Each row of a before or after table is a point. One or more steps were done to the points. Then noise was added and the rows were shuffled. The steps act on columns, c1 being the first. Name the steps. A step turns or swaps two columns, mirrors them in a line or flattens them onto one, adds a multiple of one to another, or multiplies or shifts one. Angles are multiples of 10 degrees, from the lower column toward the higher: turns from -170 to 170, lines from 10 to 170 but not 90. Use the fewest steps. Two steps may share a column if one is a turn and the other turns, adds or multiplies; they go together, in the order done. Otherwise the lowest column goes first.

Before, 13 rows:
-6,-36,2
-9,-17,-17
0,23,26
48,7,-20
-23,29,6
-6,10,13
-2,39,-37
46,7,-39
6,6,26
-14,-59,-15
-42,32,21
60,-2,-7
25,-14,-24
After, 13 rows:
-7,-24,0
5,5,25
-15,24,19
-4,-17,-16
0,5,17
20,9,-19
-2,20,24
9,-12,-27
28,1,-6
-2,33,-38
-7,-45,-18
-13,20,2
20,8,-45
Steps: multiply c1 by 0.4; multiply c2 by 0.7

Before:
-1,-1,-14,-10
-12,10,-7,-12
7,-5,-16,7
-13,-15,8,1
-7,11,-1,-9
3,-3,2,8
4,6,-18,4
-11,2,1,-16
-15,-9,-9,-7
-14,-16,-3,7
13,5,-3,10
3,14,-15,-9
11,-2,-13,-24
After (13 x 4):
13,6,-14,11
-5,11,-4,-22
-11,-15,-9,17
-17,-15,0,2
-9,-9,-16,-19
10,13,-13,-22
1,-3,3,20
7,-1,-13,-25
-6,9,-14,-30
13,5,4,25
13,-6,-9,17
14,-2,-4,-61
-10,2,-4,-40
Steps: turn c1 and c3 by 30 degrees; multiply c4 by 2.5

Before:
-10,30,-3,20,-35,4,-27,-9
13,5,-36,25,-11,-5,11,24
-20,9,-52,14,21,-19,-50,-36
7,25,6,-6,7,12,3,19
-29,-9,7,-24,-24,-21,10,-22
33,-4,-4,-1,-12,20,-2,13
-11,5,-24,-1,-29,6,0,30
2,-20,8,8,42,-3,-16,-10
12,-11,-6,2,-5,-10,-9,25
-37,13,-6,7,12,30,-8,-15
After (10 x 8):
-20,9,26,9,38,-24,-8,-9
-6,32,-9,-36,4,-3,9,-22
-25,-4,39,-1,-23,-17,-60,-36
8,14,8,9,-5,5,-8,25
-3,-17,17,7,-41,16,5,-9
-7,7,-18,28,7,-6,-33,23
-33,-33,7,-18,12,4,-8,-15
26,-3,0,21,19,14,-5,12
-8,12,-4,-7,27,-1,-24,30
9,-22,-3,0,9,-16,6,20
Steps: turn c1 and c4 by 40 degrees; turn c2 and c6 by -60 degrees; turn c2 and c5 by 140 degrees; turn c3 and c7 by 80 degrees
